Each row is a point. To make a cloud, some directions were put in groups of two or more. Within a group, all points are equally far from the middle, so they leave a hole (a ring in 2 directions, a hollow ball in 3). The other directions are filled evenly. Then the cloud was stretched, turned, moved and blurred a little. Count the holes, and give their numbers of directions, smallest first.
In the rows, zero is written as 128.

Cloud (22 x 3):
[[158  86 103]
 [134  92  92]
 [114 165 136]
 [ 99 129 118]
 [133 123 172]
 [126 169 154]
 [141  83 137]
 [144  84 139]
 [145 159 165]
 [149 135 173]
 [148 150 170]
 [160 127 166]
 [121 132 170]
 [128 169 158]
 [125  96  94]
 [151 137 172]
 [132 153 174]
 [ 98 123 131]
 [158 125 107]
 [113 167 152]
 [162 118 107]
 [124 161 126]]
Holes: 1 (3)

Cloud (31 x 4):
[[131 114 159  80]
 [109 186 150 121]
 [ 96 165 100 119]
 [ 81 139 165  96]
 [150  78 115 149]
 [ 98 169 169  99]
 [ 83 128 124 171]
 [120 176 123 179]
 [152 122 142  90]
 [171 135  93 154]
 [113 173 118 110]
 [117 171 135 171]
 [152 132  97 163]
 [147 177 108 112]
 [ 94 183 132 111]
 [110 144 158 157]
 [152 132 112 160]
 [153 147  97 157]
 [102 117 174 145]
 [140 120 109 149]
 [123 151 151 130]
 [109 163 116 140]
 [133 131 116  97]
 [119 121  96 127]
 [132  82 114 135]
 [ 95 129 160 125]
 [ 90 154 144 107]
 [137 153 122 109]
 [139 141 127 126]
 [129 170 138 110]
 [115 100 141  74]]
Holes: 0

Cloud (31 x 4):
[[136 136 120 121]
 [126 112 152  89]
 [158 147 114 103]
 [105 132 149 179]
 [106 163 132 179]
 [180 109 116  79]
 [145 113 174  97]
 [157  75 134 127]
 [144 145 141 168]
 [141 130 128 121]
 [173 131 122  98]
 [101 184 130 128]
 [148  86 178 113]
 [131 118 135  87]
 [149 105 143 153]
 [110 169 133 151]
 [139 135 105 131]
 [107 152  75 136]
 [171 119 130 132]
 [133 106 124 145]
 [114 164  89 148]
 [103 127  99 127]
 [128 129 157 104]
 [ 91 142 127 187]
 [184  77 109 126]
 [178 137 133 106]
 [108 122 103 160]
 [172 118 112 139]
 [129 173 110 169]
 [ 88 164 127 166]
 [150 101 120 139]]
Holes: 0

Cloud (54 x 6):
[[153 114 178 146 142 120]
 [134 141 182 149 120  92]
 [ 98  86 110 116 140 138]
 [149 115 137  92 108 124]
 [171 124 109 131 122 124]
 [125 161  89 117 130 111]
 [148 121  85 157 125 129]
 [135 103 181 145 149 119]
 [125 170 128 124  90 127]
 [151 169 127 106 114 117]
 [165 173 141 135 116 117]
 [135 120 132  78 156 101]
 [113 172 147 194 136 119]
 [ 96 122 143  98 131  67]
 [ 95 138  87 140 103  92]
 [130  73 125 148 144 117]
 [120 128 115 121  69 111]
 [157 139 123 188 116 152]
 [114 151 134  85 115  94]
 [ 99 121 119 141  68  93]
 [118  98 124  90 160 144]
 [118 123 182 164 150 121]
 [120 112 182 113 138 121]
 [140 110 130  99 112 147]
 [ 95 112 103 145 104 137]
 [120 120  88 108 111 135]
 [113 148 161 149  98  72]
 [111 144 137 111 149  73]
 [151 104 138 171 103 125]
 [143 150 109 141  78 115]
 [ 81 145 128 138  88  99]
 [ 94 166 104 142 105  95]
 [169 129 157 153 135 110]
 [145 136 112 113 147  85]
 [ 92 105 140 133  93  68]
 [144  93 135  96 106 105]
 [154 114 101 167 110 121]
 [ 98 165 125 179  95  99]
 [128 163 158 152  99  78]
 [131 109  93 146 166 126]
 [129 170 168 121 137  99]
 [110 159 135 148 153  81]
 [118 112 182 146 131 131]
 [ 87 106  97 148 102  96]
 [123 119 160 155 181 147]
 [ 96  83  97 116 115 103]
 [138 142 140 151  74 125]
 [151 181 125 176 102 116]
 [112 126 123 102 176 103]
 [138  99 139 166 171 121]
 [121 175 152 154 101 140]
 [ 88 122 138 119  83 106]
 [147  95 136 147 167 160]
 [135 174 103 139 153 145]]
Holes: 1 (6)
